Each point is reached from the start by the listed moves, each made 0, 1 or 2 times, or once backwards (-1), plus a little noise. Is the number of moves made odd or even? Then give how often each move was made.

Moves:
(1): [+0.17 -0.32]
(2): [+0.27 +0.17]
Start: [-0.19 +0.13]
Points:
[-0.08 +0.63] -> even (-1, 1)
[-0.12 -0.64] -> odd (2, -1)
[-0.28 -0.35] -> even (1, -1)

Moves:
(1): [+0.14 -0.12 -0.19 +0.06 -0.25 +0.02]
(2): [+0.04 +0.18 -0.05 -0.02 +0.08 +0.00]
(3): [-0.14 +0.13 +0.19 +0.23 -0.15 +0.25]
(4): [+0.02 -0.13 -0.04 +0.41 +0.27 +0.06]
Start: [+0.18 +0.02 -0.04 -0.09 -0.07 +0.00]
Points:
[+0.16 +0.04 -0.06 +0.50 -0.87 +0.53] -> even (2, 0, 2, 0)
[+0.16 -0.28 -0.03 +0.64 -0.29 +0.32] -> even (1, -1, 1, 1)
[+0.62 -0.48 -0.63 +0.22 -0.15 -0.15] -> even (2, 0, -1, 1)
[-0.22 -0.05 +0.50 +1.14 +0.35 +0.61] -> even (-1, -1, 2, 2)

Moves:
(1): [-0.13 -0.03 +0.13 +0.11 +0.14 +0.12 -0.02 +0.09 +0.02 +0.01]
(2): [-0.17 -0.13 +0.07 +0.17 +0.00 -0.03 -0.14 -0.23 -0.05 -0.05]
(3): [+0.05 +0.00 +0.03 -0.15 -0.10 +0.08 -0.12 +0.03 -0.13 -0.04]
(4): [-0.07 -0.01 -0.16 -0.05 -0.03 -0.02 +0.00 -0.04 -0.05 +0.04]
(5): [-0.12 -0.01 -0.03 -0.03 +0.02 +0.12 +0.02 -0.06 +0.03 +0.19]
(6): [-0.02 +0.07 -0.06 +0.05 +0.04 +0.18 +0.01 -0.06 -0.04 +0.11]
(7): [+0.02 -0.12 +0.13 +0.13 +0.09 +0.24 +0.09 +0.18 +0.15 -0.08]
(8): [+0.06 +0.04 -0.07 +0.05 -0.23 +0.21 +0.10 +0.09 -0.18 +0.23]
(9): [+0.00 +0.02 -0.09 +0.01 +0.07 +0.20 -0.16 +0.13 +0.14 +0.11]
Start: [+0.00 -0.02 +0.02 +0.19 -0.03 +0.05 +0.03 +0.16 +0.14 +0.07]
Points:
[-0.14 -0.22 -0.02 +0.10 +0.09 +1.48 -0.15 +1.27 +0.33 +0.51] -> even (2, -1, 2, 2, 1, -1, 2, 1, 2)
[+0.18 -0.07 +0.16 +0.34 -0.12 +0.63 +0.78 +0.52 +0.43 +0.45] -> even (-1, -1, -1, -1, 2, 0, 2, 1, -1)
[-0.43 +0.07 -0.42 +0.55 -0.36 +1.11 -0.58 -0.09 -0.45 +0.97] -> even (1, 2, 1, 1, 0, 2, -1, 2, 2)
[-0.03 -0.01 -0.02 -0.07 -0.52 +1.02 +0.40 +0.59 -0.39 +0.75] -> odd (1, -1, 2, 1, 2, 0, 1, 2, -1)
[-0.01 -0.04 +0.16 +0.26 +0.12 +0.90 -0.14 +0.40 +0.35 +0.33] -> even (0, 0, 1, -1, 1, 1, 1, 0, 1)
[-0.35 -0.33 +0.61 +1.08 +0.17 +0.75 -0.11 +0.19 +0.01 +0.02] -> odd (2, 2, 0, -1, -1, 1, 1, 1, 0)
[-0.71 -0.38 +0.21 +0.42 +0.56 +0.06 +0.29 +0.14 +0.51 +0.05] -> odd (2, 0, -1, 2, 2, -1, 1, -1, -1)
